Each row of a before or after table is a point. One or more steps were done to the points. Then noise was added and the rows were shuffled. The steps act on how far a point lies along the listed directions, d1 being the first. Write out the steps. A step turns or swaps two directions, mirrors them in a line or flattens them onto one, adds a multiple of one to another, or multiplies one. Angles are multiples of 10 degrees, from the lower direction toward the higher: turns from -170 to 170, lines from 10 to 170 but not 90. Use the fewest steps. Two steps may share a direction if one is a turn and the other turns, adds or multiplies; they go together, in the order done. Otherwise the lowest direction goes first.
(in the rows, 128 means zero)

Directions:
(1): [122  99  93]
(2): [156 153 102]
(3): [164 103 142]
Before (14 x 3):
[[130 150 170]
 [168 138 150]
 [188 125 141]
 [150  96 122]
 [146 110 141]
 [ 90 130 114]
 [105 113 153]
 [127  93 145]
 [119 148 160]
 [132 128 131]
 [157 129 148]
 [ 72  61 138]
 [138 134 168]
 [ 97 116 126]]
After, 14 rows:
[[110 162 109]
 [152 112 130]
 [144  92 138]
 [127  83 107]
 [128 154 103]
 [142 130  93]
 [119 100 104]
 [142  79 143]
 [140  85 112]
 [154  80 165]
 [162 131 114]
 [159 133 144]
 [167 185  72]
 [131 123 130]]
Steps: add -0.3 times d1 to d3; turn d1 and d2 by 150 degrees

Directions:
(1): [ 97 144 121  62 123 130 126 126]
(2): [129 154 176 126 137  77 129 131]
(3): [104  89 116 131  95  91 145 152]
Before:
[[ 64 107 108  54  95  88 132 170]
 [116  69  83 131  90 153 129 151]
 [ 82 103 107  81 111 128 143 140]
 [129 131 120  99 101 115 133 133]
 [ 79 114 140  64 100  91 149 143]
 [ 93 125 116  71 112 111 139 128]
 [ 91  81  94 125  79 120 144 155]
 [123 155 165 121 149  92 134 136]
 [133 118 166 162 147  81 125 130]
 [156 128 127 157 128 155 137 113]
 [149 153 149 140 143 129 119 133]]
After:
[[118  83 116 169  94 110 143 155]
 [138 155 136 121 143 138 123 131]
 [ 93  78 133 113  89  94 163 148]
 [159 147 143 138 132 158 128 103]
 [142 127 145 161 156 120 117 127]
 [ 99 101 114  99  98  95 145 141]
 [115 133 145 118 136 119 135 133]
 [140  82 107 158 102 128 131 149]
 [138 120 118 114  95 104 137 136]
 [ 90  87 111 114 104 105 154 149]
 [ 75  70 110 121  86  67 146 186]]
Steps: turn d1 and d3 by 40 degrees; multiply d2 by 0.4

Directions:
(1): [126 152  77 112 149 119 158 123 148 103 108 181 147 147]
(2): [183 109 103 112 146 125 158 170 131 130 168 116  98 127]
(3): [110  98 124 157 114 188 148 104 131 109 169 153 117 142]
(4): [136 114 164  89 150 148 104 149 134 100 145 128 180 160]
(5): [107 104 150  95 132 136 142 133 194 160 118 144 117  96]
Before, 11 rows:
[[ 98 136  95 142 139 147 153  86 148 103 133 197 118 148]
 [148 121 125  93 160 106 143 153 142 133 105 114 135 134]
 [ 89 132 105 131 133 143 128 107 136  94 103 174 165 148]
 [134 111 166 138 128 154  84 136  83 126 143 108 149 139]
 [162 147 102  88 155  92 157 159 140 147 103 126 120 116]
 [ 90 109 148 126 102 156 125 101 151 145 145 148 115 114]
 [ 88 129 148 105 140 115 127 143 145 124 103 135 150 129]
 [126 117 175  85 141 122  90 135 142 130 107 103 168 119]
 [132 172  77 124 145  83 141 125 123 126  89 152 156 138]
 [143 138 130  59 170 106 131 151 195 126 101 174 164 134]
 [144  85 171  46 159 128 100 181 181 141 142 112 159 117]]
After, 11 rows:
[[131 165 146  91 156  65  96 138 131 138  93 126 143 127]
 [ 82 138 118 141 125 118 140 115 129 124 100 150 128 125]
 [128 127  86 148 140 130 162 114 117 114 117 139 115 146]
 [106 141 128  98 138  90 118 127 159 139  71 136 145 107]
 [119  90 148 136 120 152 127 131 141 173 140 124  90  91]
 [107 139  61 205  89 128 143  80  92 135 126 144  74 106]
 [145 147  72 134 141 139 167 121 105  96 130 159 132 158]
 [120 185  62 157 128  96 149  89 122 118  82 184 120 132]
 [ 92 113 108 161 107 152 148  78 138 132 114 147 107 104]
 [102 145 161 130 104 116  85 108 103 139 122 109 136 122]
 [128 143  91  94 159 119 151 133 162 114 116 174 170 150]]
Steps: mirror d1 and d3 in the line at 160 degrees; turn d2 and d5 by 40 degrees; turn d4 and d5 by 160 degrees
